Each point is reached from the start by the listed moves, each made once or not at all, plus a little noise. Say if it took an odd or an even number of moves. Then give how often each move was made.
(in the rows, 128 means zero)

Moves:
(1): [183 133 160 146 100 102]
(2): [ 99 248 123 144  89 116]
(3): [107 127 199 132 163 144]
Start: [115 105 125 108 103 177]
Points:
[ 99 106 196 114 143 191] -> odd (0, 0, 1)
[110 107 124 111 111 170] -> even (0, 0, 0)

Moves:
(1): [190 130 140 132 129 137 143 150 104 126 130 138]
(2): [126 160 113 114 158 121  99 132 123 129 126 148]
(3): [128 134 173 135 132 131 128 128 128 155 134 116]
(4): [121 140 136 173 143 162 134 127 136 128 120 149]
(5): [137  95 116 117 172 118 129 116 130 139 136 134]
(6): [114 117 134 112 127 167 126 148 125 125 133 126]
(7): [109 149 128 109 120 131 179 126 117 151 147 141]
(8): [111 100 128 154 118 108 130 193 141 139 140 136]
(9): [148 133 131 129 130 136 138 125 178 128 136 138]
(10): [130 122 105 140  77 160 118 106 126 194 120 143]
(11): [129 139 118 147 136 112  95 106 116 107 197 133]
Start: [130 142 131 176  94 126 127 130 134 154 126 123]
Points:
[119 155 129 218 143 201  59  99 122 235 197 176] -> odd (0, 1, 1, 1, 1, 1, 0, 0, 0, 1, 1)
[139 122 180 202 159 199 142 133 191 189 146 144] -> odd (0, 0, 1, 1, 1, 1, 0, 0, 1, 0, 0)
[127 130 143 249 101 149 147 190 206 164 140 160] -> odd (0, 0, 0, 1, 0, 0, 0, 1, 1, 0, 0)

Moves:
(1): [151 122 137 130 130 127 122 131 129 130 135 128 112 128 129 133 127 130
 137 130 140 122]
(2): [123 172 139 148 126 133 133 121 136 127 142 134 124 128 124 116 127 128
 126 135 119 135]
(3): [126 121 162 127 138 117 139 120 134 136 130 128 135 135 121 139 139 121
 140 123 123 129]
(4): [121 125 121 146 128 129 130 124 132 126 125 132 140 132 126 137 137 143
 138 127 133 129]
(5): [123 133 122 129 151 122 109 123 126 132 128 120 122 123 128 137 120 127
 141 118 122 116]
(6): [134 124 136 114 130 166 114 133 142 133 110 119 128 136 151 147 123 112
 144 139 140 125]
(7): [142 141 116 119 155 132 163 129 126 124 128 132 135 120 123 107 121 129
 143 127 131 133]
(8): [113 133 129 134 133 121 122 172 142 135 134 118 127 130 120 126 126 131
 127 134 129 123]
(9): [135 136 133 126 128 115 135 130 156 127 125 121 131 125 139 117 121 139
 127 118 131 136]
(10): [128 130 117 131 131 138 123 127 121 160 141 119 120 151 126 129 113 132
 116 109 125 133]
(11): [123 119 123 130 132 138 126 124 124 125 157 124 131 123 128 133 128 124
 127 118 131 132]
(12): [120 132 131 126 142 123 127 144 144 123 137 168 125 129 123 141 104 128
 109 125 117 120]
(13): [152 128 139 128 138 123 101 140 132 130 117 133 176 120 124 123 125 125
 141 128 138 128]
(14): [144 130 143 111 143 118 111 128 131  91 129 122 154 162 116 137 122 131
 123 132 133 128]
(15): [133 126 127 129 132 121 139 138 112 123 134 130 130 136 164 139 130 119
 126 129 126 130]
(16): [128 140 111 121 115 110 135 124 124 135 127 122 122 123 121 156 117 120
 120 124 138 134]
(17): [129 137 121 111 141 135 114 132 140 123 129 141 132 142 135 127 171 121
 135 111 134 124]
(18): [128 130 140 115 122 134 128 125 116 128 130 129 123 117 125 134 134 155
 140 122 114 131]
(19): [122 126 121 121  99 119 128 132 133 124 146 142 122 144 125 120 114 118
 144 122 127 117]
(20): [130 125 128 118 130 124 120 113 135 136 133 130 130 135 130 131 141 136
 131 152 124 133]
Start: [113 124 113  92 108 134 115 124 151 142 112 142 113 157 135 109 121 101
 125 124 116 133]
Points:
[127 191 119  93 155 113  92 172 203 139 167 188 187 226  93  96  73 124
 146 137 109 128] -> even (0, 1, 0, 1, 0, 0, 1, 1, 0, 1, 0, 1, 1, 1, 0, 0, 0, 0, 1, 1)
[107 149 147  50 174 105 112 171 197 137 186 158 129 209  98 120  57 127
 155  65  84 120] -> odd (0, 0, 1, 0, 1, 0, 1, 1, 1, 1, 1, 1, 0, 1, 0, 0, 0, 1, 1, 0)
[138 140 132  71 148 117  50 174 220 166 102 159 141 153 143 183  90 134
 172 128 134 121] -> odd (1, 0, 0, 1, 1, 1, 0, 1, 1, 0, 0, 1, 1, 0, 0, 1, 0, 1, 0, 1)
[124 178 165  58 104  92  95 156 209 117 186 144 113 212 110 143 137 111
 161  85 125 137] -> odd (1, 1, 1, 0, 0, 0, 0, 1, 1, 0, 1, 0, 0, 1, 0, 1, 1, 1, 1, 0)
[129 168 164  65 195 167 100 156 233 112 162 182 150 223 122 147 154  98
 168 143 136 131] -> even (1, 1, 1, 1, 0, 1, 1, 1, 0, 0, 1, 1, 0, 1, 0, 0, 1, 0, 0, 1)
[103 179 140  95 156 102 144 167 192 135 179 188 145 249 127 125  87 107
 141 131  97 135] -> odd (0, 1, 1, 1, 0, 0, 1, 1, 0, 1, 0, 1, 0, 1, 1, 0, 0, 0, 1, 1)
[166 210 126  47 179 147 103 153 200 132 115 181 191 213 168 154 108 115
 152  85 137 156] -> odd (0, 1, 0, 1, 0, 1, 1, 0, 1, 1, 0, 1, 1, 1, 1, 1, 1, 1, 0, 0)

Moves:
(1): [149 109 126 109 130 131 115 135 132 146 111 125 117 119 127 137 136 121
 141 134 141 147 125 122 141 135]
(2): [150 155 106 115 130 132 119 102 113 125 128 133 129 132 122 127 127 128
 121 128 129 122 128 145 141 118]
(3): [146 144 159 127 124  98 103 128 136 114 132 137 112 124 130 112 155 126
 127 118 116 124 104 116 137 114]
(4): [134 122 137 141 143 114 125 125 125 117 126 136 135 132 123 130 124 129
 115 144 125 141 116 143 130 147]
(5): [118 126 126 118 155 127 132 121 121 134 131 135 142 113 144 110 133 121
 122 109 128 129 141 131 139 132]
(6): [129 130 139 132 133 141 132 127 126 113 118 133 127 123 124 140 137 115
 139 124 143 129 122 129 113 127]
(7): [140 133 127 129 132 111 143 118 124 129 139 120 128 124 128 122 135 121
 135 142 131 133 156 121 122 112]
(8): [124 143 130 131 140 119 139 150 118 134 127 123 128 123 121 124 119 126
 132 123 127 137 128 132 141 118]
(9): [126 124 114 119 107 136 135 126 179 113 119 124 138 122 130 110 144 154
 117 137 133 132 118 122 144 118]
(10): [125 148 136 128 122 138 130 141 131 146 126 139 140 139 122 112 142 119
 127 140 124 129 134 134 125 139]
(11): [124 120 131 125 152 126 132 147 127 117 168 131 143 142 124 124 119 118
 144 136 141 143 124 134 145 148]
(12): [129 117 132 106 119 122 116 140 125 111 122 138 129 124 124 136 127 149
 112 126 138 126 141 128 122 141]
(13): [134 130 140 134 144 123 112 119 138 138 116 112 165 116 122 136 106 133
 132 123 144 131 137 135 113 112]
(14): [135 138 130 112 138 127 125 131 126 130 118 117 124 170 142 124 130 133
 106 126 146 145 114 113 129 135]
(15): [122 134 134 132 121 130 125 136 123 117 135 129 132 126 152 124 129 121
 120 137 135 130 132 136 134 123]
(16): [141 134 123 132 131 135 127 137 135 130 133 128 128 129 136 160 127 125
 119 120 119 134 126 125 116 121]
(17): [116 134  82 135 127 102 112 141 110 122 111 122 131 114 119 132 145 138
 139 117 152 120 131 121 114 128]
(18): [120 120 139 141 141 131 133 131 114 139 131 131 115 122 153 137 117 164
 137 141 133 121 115 129 113 137]
(19): [125 129 128 110 125 114 126 128 132 126 110 158 133 144 141 149 118 133
 153 137 113 140 130 118 132 127]
(20): [118 122 121 120 143 145 119 126 123 121 132 122 130 137 119 139 126 125
 125 162 122 124 131 111 136 123]
(21): [111 128 127 111 131 115 137 127 144 150 134 137 109 125 133 147 105 109
 119 149 153 117 117 141 126 127]
(22): [109 143 122 111 120 125 110 108 136 126 127 127 121 126 119 114 126 137
 132 118 127 157 142 128 105 118]
(23): [120 143 139 134 136 125 107 135 143 121 117 116 116 139 123 136 130 132
 134 126 130 128 145 132 140 136]
(24): [123 125 126 110 123 119 133 127 128 119 127 111 139 130 119 137 133 131
 134 128 114 129 126 161 123 121]
Start: [131 118 135 129 119 125 115 146 140 133  86 133 133 102 177  94 118 135
 134 101 138 120 128 143 137 116]
Points:
[144 184 172 109 210  85  81 166 113 122 116 131 118 140 213  65 124 160
 134  85 165 146 102 151 198 127] -> even (0, 1, 1, 0, 1, 0, 0, 1, 0, 0, 1, 0, 0, 1, 0, 0, 0, 1, 0, 0, 0, 0, 1, 0)
[112 189 142  43 153  78  90 176 132 122  98 195 145 177 191  97  75 129
 108 158 188 200 125 187 160 150] -> odd (0, 1, 0, 1, 0, 0, 0, 1, 0, 1, 1, 1, 0, 1, 1, 0, 0, 0, 1, 0, 1, 1, 0, 0)
[146 184  94  20 197  60  71 197 127 155  83 157 146 149 182 139 140  98
 152 135 173 166  95 154 190 109] -> even (1, 1, 1, 0, 1, 0, 0, 1, 0, 1, 1, 0, 0, 1, 0, 1, 1, 0, 1, 1, 1, 0, 0, 1)
[ 89 151 135  67 126 108  89 135 192  94  60 107 129 162 223 107 125 207
 150 176 142 179 156 136 137  84] -> even (0, 0, 0, 0, 0, 0, 1, 0, 1, 0, 0, 0, 0, 1, 1, 0, 0, 1, 1, 1, 0, 1, 1, 1)
[130 173  84 113 188 153  91 153  85 141  63 141 146 129 206 125 150 150
 119 118 184 121 119 130 110 124] -> odd (0, 1, 0, 0, 1, 1, 0, 0, 0, 1, 0, 0, 0, 1, 0, 1, 1, 1, 0, 1, 0, 0, 0, 0)
[ 90 131 153  93 199  35  43 208 165  56  69 139 201  90 202 110 123 215
 159 143 168 155 125 174 182 118] -> odd (0, 0, 1, 1, 1, 0, 0, 1, 1, 0, 1, 1, 1, 0, 1, 0, 1, 1, 1, 1, 0, 0, 1, 1)
[125 173 108 105 125  82   7 146 167  52  63 141 114  93 190 118 157 229
  98 140 160 143 121 144 133 103] -> even (0, 1, 1, 1, 0, 0, 0, 0, 1, 0, 0, 1, 0, 0, 1, 1, 1, 1, 0, 1, 0, 1, 1, 0)
[136 138 160  73 235  99  99 195 189 144  72 114 205 152 204 133 112 174
 159 181 162 213 146 157 175 128] -> even (1, 0, 0, 1, 1, 0, 1, 1, 1, 1, 1, 0, 1, 1, 0, 1, 0, 1, 1, 1, 0, 0, 1, 1)
[125 137 206  92 151  58  98 181 154 134 136 136 164  93 202 102 107 145
 143 161 187 124 133 197 118 110] -> even (0, 0, 1, 0, 0, 0, 1, 0, 0, 1, 1, 1, 1, 0, 1, 0, 0, 1, 0, 0, 1, 0, 0, 1)
